Every row gives one point. Each copy is the shape, with its points in the same order, stretched, turned, moved and blurred by noise. Some copies are also mirrored. Which?

Shape (6 x 3):
[[-0.16  0.60  0.04]
 [-0.16  0.31  0.06]
 [ 0.68 -0.20  0.45]
 [-0.26 -0.12 -0.47]
 [-0.38 -0.15  0.08]
 [-0.49 -0.27 -0.40]]
Copy 1, 6 rows:
[[-0.70  0.22  0.30]
 [-0.40  0.08  0.14]
 [ 0.69  0.33  0.27]
 [-0.36 -0.15 -0.58]
 [-0.14 -0.44  0.04]
 [-0.36 -0.44 -0.52]]
Copy 1 is: only turned
Copy 2 (6 x 3):
[[ 0.15  0.81 -0.08]
 [ 0.10  0.59  0.04]
 [ 0.67 -0.15  0.49]
 [-0.22  0.10 -0.24]
 [-0.25  0.29  0.29]
 [-0.47  0.10 -0.07]]
Copy 2 is: only turned
Copy 3, 6 rows:
[[ 0.18  0.57  0.50]
 [ 0.02  0.36  0.39]
 [ 0.49 -0.85  0.41]
 [-0.17  0.38 -0.16]
 [-0.45  0.12  0.22]
 [-0.52  0.39 -0.17]]
Copy 3 is: only turned

Shape:
[[ 0.37  0.44  0.48  0.26]
 [ 0.03  0.14 -0.14 -0.14]
 [ 0.19  0.46  0.36  0.57]
 [-0.22 -0.53  0.40 -0.76]
 [ 0.44 -0.22  0.13  0.06]
 [ 0.17 -0.04 -0.17 -0.31]
 [-0.18 -0.42 -0.07 -0.45]
 [-0.27 -0.41  0.42 -0.58]
 [ 0.46  0.27 -0.04  0.09]
 [-0.32 -0.43  0.38 -0.14]]
Copy 1:
[[-0.37  0.57  0.26  0.35]
 [ 0.08  0.11 -0.05  0.10]
 [-0.32  0.43  0.43  0.62]
 [-0.43  0.00 -0.08 -1.09]
 [-0.42  0.07 -0.38  0.12]
 [ 0.05  0.07 -0.29 -0.07]
 [-0.16 -0.17 -0.19 -0.50]
 [-0.56  0.00  0.02 -0.80]
 [-0.01  0.35 -0.17  0.46]
 [-0.60 -0.15  0.16 -0.45]]
Copy 1 is: mirrored
Copy 2:
[[ 0.09 -0.20  0.50 -0.16]
 [-0.06  0.16 -0.10 -0.05]
 [ 0.19 -0.35  0.50  0.16]
 [-1.03  0.01 -0.22 -0.79]
 [ 0.06 -0.29 -0.11 -0.34]
 [-0.05  0.16 -0.21 -0.26]
 [-0.52  0.02 -0.42 -0.30]
 [-0.93 -0.04 -0.11 -0.63]
 [ 0.31 -0.02  0.11 -0.07]
 [-0.79 -0.27 -0.13 -0.30]]
Copy 2 is: only turned
Copy 3 (10 x 4):
[[ 0.60  0.04  0.07 -0.10]
 [-0.33  0.02  0.04 -0.10]
 [ 0.68 -0.04 -0.19  0.10]
 [-0.55 -0.15 -0.04 -1.03]
 [ 0.07 -0.44  0.28 -0.21]
 [-0.46 -0.09  0.25 -0.22]
 [-0.68 -0.23 -0.05 -0.52]
 [-0.42 -0.14 -0.16 -0.90]
 [ 0.08 -0.07  0.33  0.08]
 [-0.15 -0.31 -0.40 -0.66]]
Copy 3 is: mirrored
Copy 4 (10 x 4):
[[ 0.19  0.35  0.41 -0.47]
 [-0.23 -0.04 -0.12 -0.13]
 [ 0.40  0.63  0.45 -0.17]
 [-1.20  0.01  0.23 -0.21]
 [-0.10 -0.22  0.59 -0.18]
 [-0.34 -0.29 -0.05 -0.22]
 [-0.85 -0.12  0.09  0.04]
 [-1.01  0.17  0.28 -0.18]
 [ 0.18 -0.08  0.19 -0.32]
 [-0.75  0.39  0.40  0.14]]
Copy 4 is: only turned

Shape:
[[ 0.11 -0.53 -0.58  0.16]
 [-0.16  0.40  0.21 -0.08]
 [ 0.03 -0.19  0.88 -0.20]
 [-0.37  0.17 -0.02  0.30]
 [ 0.42  0.07 -0.15  0.47]
 [-0.27 -0.41 -0.37  0.20]
 [-0.90 -0.36 -0.27  0.24]]
Copy 1:
[[ 0.59 -0.09 -0.07  0.10]
 [-0.22  0.35  0.48 -0.02]
 [-0.60 -0.34  0.39 -0.01]
 [ 0.02  0.31  0.43  0.35]
 [-0.07  0.32 -0.39  0.16]
 [ 0.50 -0.05  0.27  0.31]
 [ 0.58 -0.02  0.79  0.60]]
Copy 1 is: mirrored
Copy 2 (7 x 4):
[[ 0.30  0.39  0.26 -0.32]
 [-0.26 -0.06 -0.47  0.13]
 [-0.57 -0.50 -0.31 -0.44]
 [-0.23 -0.05  0.02  0.20]
 [ 0.47 -0.20 -0.04  0.08]
 [-0.10  0.41  0.41 -0.23]
 [-0.56  0.40  0.58 -0.01]]
Copy 2 is: mirrored
Copy 3 (7 x 4):
[[-0.16  0.22 -0.86 -0.07]
 [ 0.03 -0.30  0.10  0.24]
 [-0.84 -0.90  0.30 -0.08]
 [-0.08  0.02 -0.17  0.52]
 [-0.36  0.50  0.03 -0.06]
 [-0.18  0.03 -0.80  0.29]
 [-0.10 -0.24 -0.94  0.77]]
Copy 3 is: mirrored
Copy 4, 7 rows:
[[ 0.30 -0.13 -0.67  0.41]
 [ 0.01  0.16  0.24 -0.20]
 [-0.48  0.05  0.50  0.39]
 [ 0.05 -0.21 -0.07 -0.30]
 [ 0.60 -0.20 -0.07  0.16]
 [-0.01 -0.27 -0.63  0.20]
 [-0.34 -0.45 -0.64 -0.30]]
Copy 4 is: mirrored

Shape (9 x 6):
[[ 0.31  0.16 -0.24 -0.22 -0.06 -0.07]
 [-0.06  0.43  0.68 -0.30 -0.11  0.10]
 [-0.36 -0.05  0.17 -0.31  0.28 -0.21]
 [-0.32 -0.46 -0.38  0.42  0.11 -0.40]
 [-0.52 -0.52 -0.40  0.73  0.23  0.07]
 [ 0.36 -0.48  0.38 -0.51  0.30  0.18]
 [ 0.11 -0.02  0.06 -0.44 -0.46 -0.24]
 [-0.03  0.42  0.37 -0.52 -0.76  0.11]
 [ 0.26 -0.03  0.03  0.11 -0.36 -0.67]]
Copy 1 (9 x 6):
[[-0.53 -0.05  0.06 -0.36 -0.11 -0.20]
 [ 0.07  0.45  0.63 -0.32  0.07  0.01]
 [ 0.08  0.31 -0.03 -0.28  0.24 -0.43]
 [ 0.19 -0.23 -0.41  0.35 -0.09 -0.68]
 [ 0.37 -0.08 -0.72  0.67 -0.04 -0.23]
 [ 0.02 -0.36  0.10 -0.91  0.30  0.05]
 [-0.23 -0.16  0.35 -0.48 -0.25 -0.44]
 [-0.16  0.28  0.79 -0.52 -0.62 -0.18]
 [-0.15 -0.37  0.61  0.08 -0.17 -0.67]]
Copy 1 is: mirrored
Copy 2, 9 rows:
[[ 0.30 -0.04 -0.31 -0.07 -0.34  0.06]
 [ 0.83  0.05  0.60 -0.13 -0.06 -0.02]
 [ 0.18 -0.43  0.00 -0.30  0.32 -0.27]
 [-0.58 -0.78 -0.25  0.11 -0.11 -0.45]
 [-1.01 -0.73  0.12  0.14 -0.23 -0.15]
 [ 0.42 -0.32 -0.22 -0.11  0.49  0.61]
 [ 0.66 -0.57 -0.24 -0.20 -0.29 -0.10]
 [ 1.04 -0.34  0.39 -0.30 -0.62  0.06]
 [ 0.52 -0.49 -0.25  0.41 -0.37 -0.42]]
Copy 2 is: only turned
Copy 3 (9 x 6):
[[ 0.22 -0.32 -0.21 -0.34  0.19 -0.05]
 [-0.08 -0.44  0.47 -0.08  0.04  0.34]
 [-0.27 -0.01  0.22 -0.34 -0.05 -0.06]
 [-0.05  0.49 -0.26  0.11  0.04 -0.45]
 [ 0.23  0.83 -0.27  0.35 -0.16 -0.22]
 [ 0.44 -0.27  0.73 -0.72  0.04 -0.41]
 [-0.22 -0.64 -0.08 -0.40 -0.05 -0.36]
 [-0.41 -0.98 -0.08 -0.08 -0.15  0.09]
 [-0.19 -0.21 -0.01  0.12  0.49 -0.45]]
Copy 3 is: mirrored

Shape, 14 rows:
[[ 0.06 -0.03  0.27 -0.02 -0.43  0.17  0.32 -0.51]
 [ 0.56  0.42  0.40 -0.28  0.54 -0.10 -0.22  0.43]
 [ 0.28  0.47  0.39  0.21  0.49 -0.28 -0.27  0.24]
 [-0.47 -0.35  0.13  0.42 -0.20  0.55  0.29 -0.25]
 [ 0.23  0.14 -0.18  0.51 -0.41 -0.28  0.14  0.03]
 [ 0.25  0.86  0.23  0.10  0.47  0.01 -0.13  0.14]
 [ 0.56 -0.26 -0.49  0.32 -0.15 -0.18  0.18  0.03]
 [-0.06  0.44  0.18 -0.27  0.38 -0.13 -0.38  0.33]
 [-0.05  0.14  0.00  0.21 -0.03  0.57  0.01 -0.53]
 [-0.34 -0.09  0.12  0.19  0.27  0.27  0.64 -0.63]
 [-0.40  0.06  0.15  0.13 -0.23  0.49  0.50 -0.29]
 [ 0.25  0.73  0.25 -0.14  0.41 -0.14  0.09  0.59]
 [ 0.04  0.51  0.34 -0.16  0.46 -0.47 -0.26  0.03]
 [ 0.03  0.11 -0.88  0.07 -0.36  0.06  0.21  0.00]]
Copy 1, 14 rows:
[[-0.17 -0.09 -0.42 -0.27 -0.05  0.77  0.69  0.27]
 [-1.23  0.30  0.51 -0.24 -0.08 -0.30 -0.11  0.17]
 [-0.67  0.62  0.41 -0.29  0.19 -0.46  0.05  0.49]
 [ 0.11 -0.34 -0.86  0.04  0.58  0.36  0.05  0.50]
 [ 0.13  0.74  0.04  0.09 -0.31  0.10  0.31  0.25]
 [-0.84  0.89  0.13 -0.62  0.17 -0.12 -0.19  0.48]
 [-0.07  0.57 -0.06  0.30 -0.22 -0.16  0.40 -0.53]
 [-0.47  0.24  0.62 -0.31  0.21 -0.13 -0.37  0.38]
 [-0.25  0.32 -0.63 -0.15  0.70  0.54  0.35  0.20]
 [ 0.02 -0.21 -0.99 -0.92  0.52  0.10  0.42  0.05]
 [-0.08 -0.17 -0.80 -0.47  0.25  0.64  0.06  0.48]
 [-0.99  0.50  0.31 -0.62 -0.32 -0.26 -0.46  0.41]
 [-0.34  0.35  0.59 -0.65  0.10 -0.23  0.07  0.38]
 [ 0.32  0.74 -0.10  0.02 -0.19  0.35 -0.11 -0.47]]
Copy 1 is: mirrored
Copy 2, 14 rows:
[[-0.74 -0.29 -0.11 -0.17  0.07  0.03  0.33  0.01]
 [ 0.64  0.04  0.53  0.47  0.02 -0.43  0.08  0.06]
 [ 0.57  0.02  0.13  0.48  0.26 -0.38  0.32  0.20]
 [-0.57  0.28 -0.33  0.04  0.05  0.53 -0.10  0.06]
 [ 0.13  0.17 -0.27 -0.36 -0.02  0.05  0.62  0.13]
 [ 0.47  0.23  0.26  0.36  0.58 -0.44  0.24  0.34]
 [ 0.27  0.29 -0.15 -0.42 -0.30  0.18  0.52 -0.44]
 [ 0.62  0.15  0.07  0.26  0.05 -0.42 -0.21  0.14]
 [-0.63  0.18 -0.19  0.15  0.24 -0.10  0.15 -0.17]
 [-0.53 -0.20 -0.17 -0.03  0.74  0.41  0.03 -0.07]
 [-0.56  0.09 -0.07 -0.20  0.42  0.36 -0.07  0.32]
 [ 0.81  0.17  0.53  0.09  0.40 -0.24  0.02  0.49]
 [ 0.55 -0.25 -0.02  0.28  0.37 -0.47  0.13  0.19]
 [ 0.19  0.56 -0.26 -0.84 -0.07  0.09  0.13 -0.27]]
Copy 2 is: only turned

Shape, 12 rows:
[[-0.30 -0.08  0.44  0.72 -0.58 -0.32 -0.07 -0.60]
 [ 0.43  0.43 -0.03 -0.27  0.44 -0.11  0.59  0.20]
 [ 0.08 -0.44  0.46  0.26  0.42  0.12 -0.08  0.45]
 [-0.28 -0.01  0.21 -0.18  0.12  0.03 -0.09 -0.34]
 [ 0.24  0.29 -0.12  0.48 -0.62  0.39  0.15  0.08]
 [ 0.47 -0.59  0.54 -0.45  0.17 -0.30  0.15 -0.27]
 [-0.42 -0.16 -0.57 -0.24 -0.30  0.11  0.29  0.44]
 [ 0.56  0.16 -0.04 -0.33  0.09  0.45 -0.39 -0.37]
 [-0.07 -0.33 -0.51  0.23 -0.63  0.51  0.18  0.13]
 [ 0.18  0.31  0.20 -0.44 -0.01 -0.43 -0.60  0.11]
 [-0.52  0.43  0.68 -0.53 -0.61 -0.28 -0.08 -0.63]
 [ 0.24 -0.65 -0.12 -0.02 -0.53  0.33 -0.22  0.23]]
Copy 1 (12 x 8):
[[-0.65  0.49 -0.50  0.45 -0.34 -0.48 -0.13  0.08]
 [ 0.51 -0.39  0.16  0.19  0.00  0.52  0.25  0.23]
 [-0.22  0.21  0.31 -0.16  0.03  0.43 -0.73  0.33]
 [-0.28  0.20 -0.23 -0.18  0.01  0.00 -0.07 -0.09]
 [ 0.40  0.34 -0.28  0.35 -0.97  0.03 -0.10  0.10]
 [-0.11  0.17 -0.10 -0.06  0.86 -0.31 -0.43  0.24]
 [ 0.58 -0.42  0.02  0.39 -0.63  0.41 -0.46 -0.64]
 [ 0.36  0.42 -0.09 -0.60 -0.01 -0.22  0.24 -0.13]
 [ 0.83  0.19 -0.15  0.26 -0.82  0.28 -0.62 -0.28]
 [-0.23  0.08  0.51 -0.16 -0.03 -0.17  0.33 -0.43]
 [-0.73 -0.27 -0.37 -0.04 -0.24 -0.77  0.39 -0.01]
 [ 0.46  0.40  0.08 -0.05 -0.40 -0.22 -0.83 -0.29]]
Copy 1 is: mirrored
Copy 2 (12 x 8):
[[-0.36  0.01  0.62  0.02  0.25  0.60  0.14 -0.26]
 [ 0.23  0.09 -0.14 -0.24  0.67 -0.95  0.62  0.34]
 [ 0.19 -0.16  0.13  0.48 -0.40  0.02  0.00  0.71]
 [-0.14 -0.13 -0.24  0.01  0.33  0.06  0.19  0.02]
 [ 0.18  0.67  0.33 -0.02  0.38 -0.21 -0.17 -0.07]
 [-0.43 -0.11 -0.11 -0.33 -0.17 -0.33  0.31  0.55]
 [ 0.00  0.36 -0.17  0.50 -0.15 -0.35 -0.11 -0.70]
 [ 0.26  0.07 -0.49 -0.51  0.42 -0.21 -0.27  0.43]
 [ 0.07  0.83 -0.07  0.19 -0.37 -0.04 -0.29 -0.59]
 [-0.12 -0.54  0.08  0.06  0.35 -0.42 -0.52  0.40]
 [-0.90 -0.18  0.04 -0.01  1.04  0.07 -0.02  0.02]
 [-0.08  0.42 -0.02  0.20 -0.73 -0.03 -0.59 -0.05]]
Copy 2 is: only turned
